Each row is a point. Examples show where two turns around zero, p and q, send a point. Where does a point land after both, in the order given? Backwards means that the second turn is done in reverse. Each puzzle has new turns, and all numbers are rounded.

Turn p:
[-34 -10  35] -> [-21 -41 -19]
[ 36 -15 -14] -> [-10  39   9]
[ 36 -30 -27] -> [-19  44  26]
[-13  46 -25] -> [ 52 -10  10]
[-15  37  18] -> [ 28 -22 -26]
[-10 -28  13] -> [-31 -11   1]
Turn q:
[ 49 -28 -22] -> [57 14 15]
[-5 37 47] -> [-21 -45 -33]
[ -6 -48  12] -> [ 11  41 -27]
[-31  25 -26] -> [-36  -3  30]
[-17   1 -18] -> [-15  11  16]
[10 12  6] -> [  5 -16  -1]
Where do these land?
p, then q: [26 25 21] -> [ 10 -11  39]
q, then p: [-16 -18  26] -> [24 -3 26]
q, then p backwards: [-19  -7  26] -> [12 -6 30]
p, then q backwards: [  2 -34   1] -> [-31  11 -10]
p, then q: [-10  24   7] -> [24  8  9]
q, then p: [ 16   9 -82] -> [-18  -5 -82]

Turn p:
[  8 -13 -19 -29] -> [ -1   8 -11  35]
[-40 -30 -19  -3] -> [  1 -30 -43   8]
[-8 18 56 33] -> [-21 -18  35 -51]
[ 4 41 31  3] -> [  5  -7  48 -16]
[-34 -32 -22   2] -> [  1 -23 -46   5]
[32  2 24  3] -> [-22  23  23  -7]
[ 38  14 -51  -9] -> [36 48 -6 27]
Turn q:
[  2 -25  -2  17] -> [ 27   3   9 -10]
[-11  36 -24  30] -> [-23  26  38  15]
[ 39  11  54 -20] -> [-27  -8 -42 -49]
[-44 -12 -64  29] -> [32 13 53 54]
[ -3  18  -3 -11] -> [-18   0  -4  11]
[-18 -21  21 -13] -> [ 11 -34  -5  -6]
[ 35  -7  18 -32] -> [ -2   1 -48 -16]
Where do these land?
p, then q: [-19  38 -51  27] -> [  3  49 -50 -13]
p, then q backwards: [ -1   5   3 -41] -> [-32   8 -23  -9]
q, then p: [-16  -8  37 -34] -> [-14   0 -48  19]
q, then p: [ 23 -47   4  39] -> [-11  35  42  35]
q, then p: [12 12  6  9] -> [  7 -14   9   8]

Turn p:
[26 -4 15 15 13 23] -> [10 23 -3 28 17 13]
[  0   1   1  18   3 -38] -> [ -8  -8 -18  13 -30 -17]
[-12  10  27 -46  11  18] -> [ 19  35  18 -39   8  -3]
[-12  29  20 -12  41  32] -> [  0  46  10 -11  35 -27]
[-10  49 -12  21 -72 -32] -> [-60 -28 -53 -32 -21  26]
[-41  -8 -18   3 -38  19] -> [-37 -27  30 -21   5  20]
[ 29 -14 -23 -19  36  19] -> [ 46  -6   5  14  33 -12]
[ 18 -63 -10  21   6 -40] -> [ 27 -34  12  49 -46   0]
Turn q:
[-14  -6  28  30  12  31] -> [-38  28 -19  17  14   3]
[  8  18  13 -36   9   8] -> [ -6 -26   1 -18  12  29]
[-17  -6  38  27 -29 -19] -> [-15  12  32  44  15 -11]
[-15  -9  31  21  -2 -18] -> [-27   4  20  27   1 -13]
[-14  47 -75  12   8  -8] -> [ 52 -29 -53  -8   3 -43]
[ 69  -8 -44  16   5 -11] -> [ 44   5 -21   3 -67  17]
[-14  -8   6  16 -23  15] -> [ 2 27  4 13 19 -5]
[ 21 -16   2 -96  15  18] -> [  0 -23  26 -80   2  53]
[-24 -12  -1  11   5 -16] -> [-11   3   9   2   0 -30]
Where do these land?
q, then p: [  8   5  30 -11  35  24] -> [-15 -11  41 -18  22  -6]
p, then q backwards: [  3  -3  49   6 -12   6] -> [ 27 -33  12  13  -6  22]
q, then p backwards: [-16 -60   1 -10 -26 -23] -> [-47 -21  32 -22  29  13]
p, then q: [ -9  33 -42  28  16  27] -> [-37 -12 -11 -19 -22 -47]
p, then q: [ 6 38 17 34  7 19] -> [ -2 -21 -37   1  15 -36]
p, then q: [  4 -32 -10 -41 -40  -6] -> [  3  32  19 -25   3  49]
q, then p: [-42  54 -27  20  15 -24] -> [ 24 -47   1  39 -36 -31]
p, then q: [ 45 -36 -18 -26   4 -22] -> [ 25  32   1   7 -44  35]
